Each row of a before or after table is a point. The points were changed in one or more steps. Then noise was added and the rows were shuffled. The steps act on columns, c1 being the first. What was done? A step turns or swaps two columns, mirrors them in a line or flattens them onto one, adds a multiple of one to another, or multiplies or shifts one. Angles are multiples of 10 degrees, from the lower column toward the higher: turns from -170 to 170, lines from 10 to 170 but not 90. Use the fewest steps. Two steps may share a column if one is a turn and the other turns, adds or multiplies; they go together, in the order done. Otherwise the lowest column goes first.

Before:
[[-25 -26  17]
 [  1  29  26]
 [ 29  39  28]
 [ 21  36  29]
 [ 28  20  11]
 [ 15  -6  -3]
 [ 15  13  -3]
 [-26 -11  16]
 [ -3 -19 -10]
 [-26  -6 -25]
 [-39  25 -31]]
After (11 x 3):
[[ 17   7  -1]
 [ 29 -47 -35]
 [ -3  21   6]
 [-53 -13  88]
 [-33  12  55]
 [ 33 -21  -7]
 [  3 -32 -37]
 [ 18  -9  16]
 [ 36 -47 -34]
 [-35  17 -60]
 [-32   4 -49]]
Steps: multiply c1 by 1.3; turn c2 and c3 by 160 degrees; multiply c3 by 2.5

Before (11 x 8):
[[-19  -8  30 -11  -7  14  33  11]
 [-56  -1  10  51  26 -45  19 -22]
 [-34 -11 -15  25 -15  -9   7 -16]
 [-22  66 -38  34  23  -8 -47   0]
 [ 36 -21   5 -22 -20 -53  15  10]
 [-34   3 -16 -20 -12 -20 -38   3]
 [ -6 -30  -3  40 -43 -51  12 -14]
 [-15  16  52 -17 -28   4 -46   8]
 [-39   3  25 -27 -26 -13  35 -24]
 [-58  24   1  14   8  35  16 -30]
 [-11 -17  32  11  -1   2   4 -33]]
After (11 x 8):
[[ 23  21  24  -9  -2 -34  18  -5]
 [ 51 -29   9   4   2 -64   6  31]
 [ 47  54  15   0  45 -94  31  16]
 [ 32 -14 -20 -11 -24 -23  -8  21]
 [ 12   4  11 -16  32  -8   2  41]
 [ 16  43  22 -31 -30 -68  -3   8]
 [-25 -16 -31  22 -32  34  38  39]
 [-11 -22  -9 -24 -29 -38 -41  -5]
 [ 51  11  25  23  40 -11  33  18]
 [-22  37  18  70  20  12  48 -33]
 [-11 -19   5   4 -18 -16  48 -12]]
Steps: turn c1 and c7 by -130 degrees; add -1 times c1 to c6; swap c2 and c4; add -1 times c8 to c5; turn c3 and c8 by 120 degrees

Before, 8 rows:
[[ 40   4   1 -30 -10  42 -17  28   5  42 -67 -10]
 [ 58   6 -10 -20  11   3 -46  -5 -12  -1 -25  36]
 [-24  58  15 -25  34  45 -26 -22  -2  45  -8  -1]
 [-33  -2 -47   5  47 -48 -21 -44  10 -36 -28  11]
 [  4 -23 -43 -27   1  45 -13  34  48  50   3 -21]
 [ 14   9  21  28  16  31  -9 -31   2  45 -19   7]
 [ 38  20 -21  37 -37 -33  43 -35  13  31  -6  16]
 [-10  21  18  17 -25 -45  29 -19  57 -46 -19   3]]
After:
[[  9 -21 -45 -24   0  42  -6  32  43  51 -11 -19]
 [-31  -2 -50   9  55 -57 -27 -49  12 -33 -26  10]
 [ 16   7  22  31  18  29 -22 -34   1  41 -12  12]
 [ 40  23 -28  36 -41 -38  -4 -35   9  30  40  15]
 [ 59  14  -8 -21  10   2 -28  -8 -11  -5 -48  33]
 [ -6  20  25  18 -22 -42 -17 -20  54 -39  23   8]
 [ 32   7  10 -30 -10  44 -69  22   2  41 -15 -14]
 [-28  60  18 -26  32  45  -7 -22   0  38 -21   0]]
Steps: swap c7 and c11
